Each row of a before or after table is a point. One or more steps were done to the points. Then noise was added and the rows were shuffled. The steps act on how far a point lies along the listed directions, d1 being the first. Write out the steps. A step turns or swaps two directions, mirrors them in a line or flattens them onto one, adds a multiple of one to another, or multiplies one. Angles are multiples of 10 degrees, from the lower direction toward the higher: turns from -170 to 170, lines from 10 to 170 but not 90. Use the fewest steps. Two steps may share a direction if one is a turn and the other turns, adds or multiplies; they go together, in the order done. Otherwise the lowest direction goes first.

Directions:
(1): [0.46 0.31]
(2): [ 0.31 -0.46]
Before (11 x 2)
[[ 0.37  0.30]
 [-0.50  0.15]
 [-0.54  0.05]
 [ 0.57  0.23]
 [ 0.62 -0.06]
 [ 0.34 -0.08]
 [ 0.26  0.17]
 [-0.76  0.01]
 [-0.26 -0.51]
 [ 0.66  0.12]
 [-0.59  0.32]]
After (11 x 2)
[[ 0.38  0.33]
 [ 0.50  0.19]
 [-0.34  0.26]
 [ 0.27  0.15]
 [-0.37  0.48]
 [ 0.44 -0.19]
 [ 0.56  0.03]
 [-0.57  0.12]
 [-0.38  0.13]
 [ 0.23 -0.11]
 [-0.38 -0.57]]
Steps: add -0.5 times d2 to d1

Directions:
(1): [ 0.52  0.11 -0.11 -0.56]
(2): [-0.49 -0.12  0.26 -0.53]
(3): [-0.15 -0.38 -0.65 -0.09]
Before (10 x 4)
[[ 0.29  0.48  0.12  0.54]
 [-0.24 -0.28 -0.10 -0.18]
 [-0.14  0.05  0.01  0.12]
 [ 0.20  0.11 -0.26 -0.57]
 [-0.12  0.34  0.28  0.42]
 [ 0.03 -0.08  0.20  0.28]
 [-0.23  0.28  0.17  0.12]
 [-0.85 -0.41 -0.27 -0.52]
 [ 0.17  0.23  0.45  0.16]
 [ 0.43  0.31 -0.02 -0.60]]
After (10 x 4)
[[-0.28 -0.27 -0.10 -0.14]
 [ 0.94  0.42 -0.14 -1.15]
 [-0.13 -0.13  0.25  0.42]
 [-1.00 -0.43 -0.25 -0.36]
 [ 0.14  0.24  0.45  0.17]
 [-0.39  0.26  0.21  0.29]
 [-0.25  0.03  0.04  0.24]
 [-0.35  0.28  0.34  0.71]
 [ 0.19  0.47  0.13  0.66]
 [ 0.60  0.20 -0.34 -1.00]]
Steps: multiply d1 by 2

Directions:
(1): [-0.40  0.16  0.53  0.74 -0.15  0.02  0.56  0.01 -0.06]
(2): [ 0.31  0.99 -0.02 -0.03 -0.15 -0.35 -0.06  0.16 -0.33]
(3): [ 0.28  0.24  0.54  0.01  0.47  0.57 -0.29 -0.54 -0.07]
(4): [-0.12 -0.02  0.37 -0.46  0.76 -0.45  0.40  0.26  0.03]
Before (13 x 9)
[[-0.11 -0.50 -0.12 -0.04 -0.10  0.29  0.03  0.10  0.27]
 [-0.04 -1.06 -0.56 -0.53  0.19  0.19 -0.17 -0.17  0.48]
 [ 0.70  0.85 -0.36 -0.29 -0.22  0.11 -0.56 -0.08 -0.43]
 [ 0.39 -0.30 -0.25 -0.43  0.09  0.23 -0.45 -0.18  0.34]
 [-0.29 -0.52 -0.29 -0.53 -0.02 -0.25  0.03  0.35  0.33]
 [ 0.35  0.18  0.04 -0.43  0.16  0.46 -0.49  0.03  0.04]
 [-0.30 -0.63 -0.14 -0.49  0.54 -0.37  0.06 -0.05  0.17]
 [-0.12 -0.07  0.03 -0.25  0.33 -0.36  0.38  0.01 -0.02]
 [ 0.22 -0.12 -0.16 -0.66  0.61 -0.48  0.05  0.23 -0.08]
 [-0.50 -0.39  0.44 -0.44  0.89 -0.98  0.81  0.58  0.11]
 [ 0.52 -0.10 -0.01 -0.54  0.40  0.18 -0.50 -0.09  0.18]
 [-0.16 -0.23  0.12 -0.60  0.83 -0.19  0.30  0.08  0.04]
 [-0.42 -0.49  0.06 -0.22  0.48 -0.37  0.64  0.34  0.14]]
After (13 x 9)
[[ 0.43  0.25 -0.24 -0.39  0.02 -0.32 -0.22  0.27  0.08]
 [-0.19 -0.20  0.96 -0.48  1.42 -0.37  0.49  0.02  0.06]
 [-0.03  0.29  0.25 -0.57  0.81 -0.25  0.24  0.10 -0.15]
 [ 0.09 -0.32  0.03 -0.52  0.69 -0.30  0.08  0.16  0.00]
 [-0.17 -0.71 -1.04 -0.11 -0.75 -0.28  0.07  0.51  0.10]
 [ 0.35  0.42  0.29 -0.03  0.18  0.47 -0.22 -0.22 -0.04]
 [-0.06 -0.10  0.18 -0.26  0.45 -0.19  0.31 -0.14  0.00]
 [ 0.50  0.37 -0.13 -0.30 -0.03  0.02 -0.33 -0.10  0.13]
 [ 0.04  0.11  0.61 -0.25  0.96  0.13  0.26 -0.20 -0.07]
 [ 0.16  0.26 -0.34 -0.31 -0.28 -0.07 -0.22  0.50  0.01]
 [ 0.08 -0.02  0.46 -0.44  0.51  0.44 -0.26 -0.34  0.15]
 [ 0.14  0.29  0.39 -0.46  0.83 -0.09 -0.19 -0.42 -0.12]
 [ 0.69  0.71  0.23 -0.36  0.60  0.50 -0.52 -0.66 -0.09]]
Steps: multiply d1 by 0.7; multiply d2 by 1.3; turn d2 and d3 by -120 degrees

Directions:
(1): [ 0.29 -0.98  0.57  0.16 -0.29 -0.10  0.06 -0.25  0.32  0.28 -0.29  0.07]
(2): [-0.25  0.07 -0.17 -0.07 -0.27  0.69  0.37  0.50  0.07  0.80 -0.32  0.20]
(3): [-0.27 -0.16  0.02  0.01  0.05  0.61 -0.04 -0.05 -0.01 -0.87 -0.73  0.26]
(4): [-0.33 -0.12  0.26 -0.42 -0.50  0.37 -0.22 -0.01 -0.12 -0.12  0.23 -0.96]
(5): [ 0.50  0.47  0.58 -0.32 -0.59 -0.07  0.05  0.48  0.23 -0.33  0.12  0.38]
Before (9 x 12)
[[ 0.17  0.63  0.17 -0.37 -0.58  0.12 -0.04  0.56  0.29  0.01 -0.19  0.28]
 [ 0.09  0.60  0.11 -0.39 -0.59  0.51  0.17  0.64  0.14  0.19  0.14 -0.07]
 [ 0.30  0.51  0.43 -0.66 -0.71 -0.04 -0.14  0.28 -0.15 -0.18  0.35 -0.68]
 [-1.16 -0.41 -0.73  0.25  0.54  0.37 -0.35 -0.60 -0.77  0.45  0.08 -1.14]
 [-0.06 -0.08 -0.49  0.28  0.26 -0.50 -0.08 -0.18 -0.19  0.23  0.40 -0.60]
 [ 0.24 -0.15  0.26 -0.27 -0.26  0.18  0.05 -0.04  0.13  0.32 -0.15 -0.18]
 [ 0.09  0.77  0.40 -0.21 -0.25  0.13 -0.11  0.35  0.10 -0.46  0.01  0.04]
 [ 0.45  0.11  0.36 -0.55 -0.61  0.14  0.04  0.36 -0.01 -0.34 -0.06  0.02]
 [ 0.34  0.53  0.35 -0.07 -0.62 -0.03  0.08  0.51  0.25  0.42  0.26  0.36]]
After (9 x 12)
[[ 0.11  0.53  0.25 -0.04  0.11 -0.25 -0.32 -0.11 -0.02 -0.80  0.12 -0.19]
 [ 0.45 -0.12  0.29 -0.38 -0.28 -0.28 -0.25 -0.09 -0.10 -0.73  0.10 -0.21]
 [ 0.35 -0.09  0.36 -0.28 -0.30  0.03 -0.03 -0.09  0.16  0.10 -0.07 -0.20]
 [-1.11  0.06 -0.47 -0.07 -0.27  1.16  0.14  0.40 -0.49  1.23 -0.21 -0.59]
 [ 0.51  0.47  0.43  0.00 -0.39 -0.60 -0.23  0.12  0.18 -0.22  0.53  0.16]
 [ 0.33  0.56  0.28 -0.32 -0.31 -0.49 -0.33  0.09  0.22 -0.63  0.10  0.08]
 [-0.22 -0.02 -0.58  0.28  0.10 -0.07  0.14  0.13 -0.17  0.73  0.22 -0.47]
 [ 0.18  0.29  0.27 -0.46 -0.32 -0.41 -0.35 -0.16 -0.33 -0.46  0.46 -0.93]
 [ 0.37  0.68  0.39 -0.38 -0.48 -0.01 -0.15  0.30  0.11 -0.49  0.43 -0.14]]
Steps: turn d2 and d5 by 60 degrees

Directions:
(1): [ 0.30  0.38 -0.01 -0.36  0.58  0.32  0.46  0.29  0.20  0.25  0.13  0.51
  0.11  0.71 -0.48  0.63 -0.30  0.10]
(2): [ 0.53 -0.42  0.15 -0.41 -0.09 -0.25 -0.28 -0.16  0.09 -0.06  0.19 -0.09
  0.67 -0.29 -0.94 -0.39 -0.19  0.50]
(3): [-0.50  0.52 -0.83  0.03  0.21  0.06  0.18 -0.52 -0.05  0.06 -0.72 -0.27
  0.30  0.01 -0.13 -0.25 -0.34  0.53]
(4): [ 0.50  0.09  0.42  0.12 -0.12 -0.39  0.61  0.02  0.07 -0.89 -0.80 -0.36
  0.01  0.17 -0.12  0.12 -0.15 -0.32]
(5): [-0.48  0.45  0.36  0.43 -0.65  0.64  0.14 -0.13  0.52 -0.03  0.18 -0.06
  0.53 -0.31 -0.48  0.28  0.03 -0.36]
(6): [-0.31 -0.40 -0.22 -0.05 -0.12  0.22  0.02  0.18  0.67 -0.21 -0.07 -0.29
 -1.08  0.16 -0.66 -0.09  0.16  0.30]
Before (9 x 18)
[[-0.40 -0.71  0.06  0.11 -0.51  0.11 -0.52  0.12  0.19  0.12  0.48 -0.17
  -0.86 -0.40 -0.08 -0.39  0.47 -0.13]
 [-0.08 -0.29 -0.09  0.10 -0.52 -0.11 -0.15 -0.37 -0.17  0.16 -0.09 -0.18
  -0.14 -0.45 -0.17 -0.23  0.36  0.06]
 [ 0.46  0.01  0.62  0.23 -0.51 -0.70  0.22 -0.32 -0.03 -0.68 -0.49 -0.33
   0.31 -0.36  0.12 -0.22  0.23 -0.16]
 [ 0.05 -0.45  0.08 -0.26  0.22 -0.15  0.01  0.27  0.19 -0.34  0.22  0.10
  -1.29  0.38 -0.15  0.08 -0.06  0.22]
 [ 0.52  0.20  0.18 -0.34  0.11 -0.18  0.00  0.14  0.12  0.07  0.02  0.05
   0.57 -0.07 -0.36  0.02 -0.28  0.16]
 [-0.65  0.32  0.58  0.50 -0.21  0.54  0.01  0.22 -0.12  0.32  0.21  0.07
  -0.05 -0.46  0.77  0.17  0.21 -0.66]
 [-0.61  0.63 -0.23  0.42  0.17 -0.09  0.17 -0.19 -0.07 -0.10 -0.84 -0.37
  -0.23  0.34  0.92  0.20 -0.29 -0.09]
 [-0.04  0.47 -0.60 -0.18  0.60 -0.09 -0.01 -0.08 -0.13  0.49 -0.15  0.66
   0.24  0.18  0.16  0.21 -0.44  0.45]
 [-1.12  0.74 -0.51  0.22  0.07  1.14  0.61  0.09  0.79  0.59 -0.11  0.09
  -0.36  0.12 -0.71  0.66 -0.09  0.03]]
After (9 x 18)
[[-0.14 -0.28  0.25  0.11 -0.30 -0.12 -0.60 -0.05 -0.54  0.41  0.61  0.16
   0.27 -0.58  0.66 -0.31  0.38 -0.43]
 [ 0.42  0.04  0.13 -0.32  0.06 -0.14  0.07  0.21  0.43 -0.12 -0.09 -0.07
   0.18  0.04 -0.60 -0.03 -0.24  0.24]
 [-0.39  0.31  0.76  0.59 -0.29  0.39  0.33  0.22  0.01 -0.19 -0.22 -0.16
  -0.18 -0.31  0.61  0.23  0.11 -0.84]
 [-0.03 -0.19 -0.05  0.13 -0.50 -0.18 -0.17 -0.43 -0.29  0.25 -0.10 -0.10
   0.10 -0.49 -0.03 -0.24  0.32 -0.04]
 [-0.14 -0.47  0.17  0.11 -0.57 -0.22 -0.15 -0.18  0.60 -0.35 -0.04 -0.38
  -0.82 -0.34 -0.43 -0.37  0.49  0.26]
 [-0.85  0.46 -0.45  0.37  0.16  0.09  0.06 -0.14  0.19  0.00 -0.72 -0.42
  -0.67  0.38  0.61  0.12 -0.16  0.12]
 [ 0.23  0.51 -0.32 -0.11  0.52 -0.35  0.40 -0.07 -0.09 -0.11 -0.68  0.42
   0.24  0.28  0.11  0.30 -0.54  0.23]
 [-0.07 -0.21 -0.06 -0.31  0.43 -0.06 -0.47  0.12 -0.39  0.50  0.83  0.59
  -0.44  0.14  0.49  0.04 -0.07  0.20]
 [-0.89  1.18 -0.35  0.27  0.23  0.95  0.49 -0.11  0.09  0.95  0.08  0.47
   0.80 -0.15 -0.05  0.72 -0.24 -0.25]]
Steps: turn d4 and d6 by 100 degrees

Directions:
(1): [-0.63 -0.10 -0.20  0.04  0.25 -0.43 -0.24 -0.29 -0.10  0.56  0.76  0.26
  0.06 -0.71  0.54 -0.58  1.02 -0.16 -0.30  0.30 -0.22  0.42  0.18 -0.29
 -0.05 -0.47  0.06  0.23  0.14 -0.13  0.03 -0.01]
(2): [ 0.40 -0.27 -0.05  0.48  0.06  0.30 -0.46  0.30  0.36 -0.47  0.21  0.02
  0.59  0.27 -0.10  0.13  0.56 -0.19 -0.70  0.55  0.01 -0.28 -0.81  0.31
 -0.31 -0.01 -0.61  0.21 -0.21 -0.65  0.17  0.42]
Before (9 x 32)
[[ 0.67 -0.15  0.18  0.49  0.10  0.43 -0.24  0.45  0.43 -0.61 -0.11  0.03
   0.44  0.62 -0.24  0.54  0.00 -0.08 -0.30  0.40  0.10 -0.44 -1.00  0.46
  -0.06  0.17 -0.55  0.17 -0.26 -0.59  0.36  0.36]
 [-0.35  0.34  0.16 -0.58 -0.05 -0.16  0.58 -0.40 -0.59  0.34 -0.23  0.00
  -0.81 -0.76  0.15 -0.49 -0.77  0.10  0.75 -0.53 -0.07  0.26  1.09 -0.49
   0.20 -0.03  0.77 -0.08  0.07  0.55 -0.30 -0.36]
 [-0.02 -0.05  0.00  0.18 -0.02  0.09  0.16 -0.01  0.39 -0.26  0.00 -0.38
   0.23 -0.03 -0.01  0.09 -0.02 -0.06 -0.18  0.09  0.23 -0.16 -0.11 -0.05
   0.14 -0.02 -0.18  0.07  0.04  0.09 -0.39 -0.16]
 [-0.43 -0.12 -0.23  0.23  0.19  0.03 -0.54 -0.10  0.26  0.38  0.87  0.32
   0.70 -0.78  0.33 -0.52  1.44 -0.34 -0.61  0.56 -0.47  0.20 -0.21 -0.03
  -0.33 -0.40 -0.33  0.31  0.28 -0.44  0.02  0.23]
 [-0.26  0.30 -0.13 -0.62 -0.08 -0.21  0.28 -0.40 -0.14  0.16 -0.07  0.10
  -0.41 -0.34 -0.15 -0.06  0.05  0.24  0.39 -0.09 -0.10  0.38  0.59 -0.04
   0.25  0.07  0.21 -0.42  0.25  0.18 -0.32 -0.37]
 [-0.44  0.02  0.18 -0.04 -0.09 -0.02  0.05  0.06 -0.09  0.18  0.12  0.03
  -0.10 -0.11  0.23 -0.11 -0.07  0.11  0.21 -0.09 -0.18  0.32  0.59 -0.27
   0.10 -0.13  0.02  0.00 -0.15  0.20  0.21 -0.02]
 [ 0.44  0.17  0.22  0.03  0.00 -0.01 -0.14  0.02  0.23 -0.23 -0.13 -0.04
   0.31  0.26 -0.07  0.12 -0.25  0.03 -0.04  0.04 -0.03  0.06 -0.45  0.18
   0.10  0.20 -0.35  0.18 -0.10 -0.43  0.01  0.05]
 [-0.04  0.02  0.08  0.06  0.25  0.35 -0.27  0.10  0.05 -0.19  0.34  0.06
   0.30 -0.01 -0.07  0.18  0.19 -0.02 -0.18  0.35  0.17  0.28 -0.38  0.22
  -0.09 -0.23 -0.37  0.09 -0.16 -0.23 -0.05  0.16]
 [-0.47  0.50  0.33 -0.72 -0.38 -0.48  0.76 -0.23 -0.94  0.54 -0.49 -0.04
  -1.02 -0.39 -0.15 -0.19 -0.94  0.36  1.30 -1.03  0.56  0.44  1.17 -0.59
   0.21  0.12  1.03 -0.54  0.21  1.01 -0.49 -0.60]]
After (9 x 32)
[[-0.39 -0.03  0.17  0.01 -0.07  0.02  0.01  0.10 -0.07  0.13  0.13  0.04
  -0.03 -0.07  0.23 -0.10  0.02  0.09  0.11 -0.03 -0.16  0.29  0.49 -0.23
   0.05 -0.11 -0.06  0.02 -0.18  0.12  0.23  0.05]
 [-0.25  0.32 -0.13 -0.58 -0.07 -0.19  0.24 -0.39 -0.13  0.12 -0.06  0.08
  -0.36 -0.32 -0.16 -0.06  0.09  0.22  0.34 -0.04 -0.09  0.36  0.53 -0.03
   0.24  0.06  0.15 -0.39  0.25  0.13 -0.30 -0.34]
 [-0.54  0.54  0.33 -0.80 -0.38 -0.51  0.84 -0.31 -1.01  0.60 -0.53 -0.04
  -1.13 -0.45 -0.16 -0.21 -1.04  0.39  1.40 -1.13  0.56  0.48  1.30 -0.61
   0.25  0.13  1.13 -0.57  0.23  1.11 -0.51 -0.66]
 [-0.06 -0.05  0.00  0.16 -0.02  0.07  0.18 -0.03  0.35 -0.22  0.01 -0.40
   0.20 -0.07  0.01  0.08 -0.09 -0.06 -0.12  0.05  0.23 -0.16 -0.05 -0.09
   0.16  0.01 -0.13  0.04  0.05  0.12 -0.40 -0.19]
 [-0.02  0.00  0.08  0.09  0.28  0.37 -0.31  0.12  0.08 -0.22  0.35  0.06
   0.35  0.00 -0.09  0.17  0.21 -0.04 -0.24  0.39  0.15  0.27 -0.44  0.24
  -0.09 -0.27 -0.42  0.12 -0.20 -0.30 -0.04  0.21]
 [ 0.35  0.22  0.24 -0.04  0.02 -0.06 -0.05 -0.04  0.18 -0.16 -0.15 -0.03
   0.21  0.19 -0.06  0.10 -0.35  0.07  0.10 -0.07 -0.03  0.11 -0.29  0.13
   0.14  0.20 -0.24  0.16 -0.06 -0.32 -0.03 -0.02]
 [ 0.54 -0.05  0.20  0.35  0.08  0.33 -0.10  0.33  0.29 -0.46 -0.17  0.02
   0.25  0.53 -0.19  0.49 -0.19 -0.01 -0.06  0.22  0.09 -0.34 -0.73  0.35
   0.04  0.17 -0.35  0.10 -0.19 -0.38  0.31  0.23]
 [-0.33  0.32  0.16 -0.56 -0.06 -0.14  0.55 -0.40 -0.57  0.30 -0.22 -0.01
  -0.79 -0.76  0.15 -0.50 -0.76  0.09  0.71 -0.49 -0.09  0.24  1.05 -0.48
   0.17 -0.02  0.75 -0.06  0.04  0.52 -0.30 -0.35]
 [-0.16 -0.31 -0.25  0.56  0.26  0.24 -0.85  0.10  0.51  0.03  1.02  0.33
   1.11 -0.59  0.26 -0.42  1.85 -0.45 -1.08  0.95 -0.49 -0.02 -0.79  0.19
  -0.55 -0.39 -0.76  0.47  0.16 -0.89  0.15  0.55]]
Steps: add 0.7 times d1 to d2
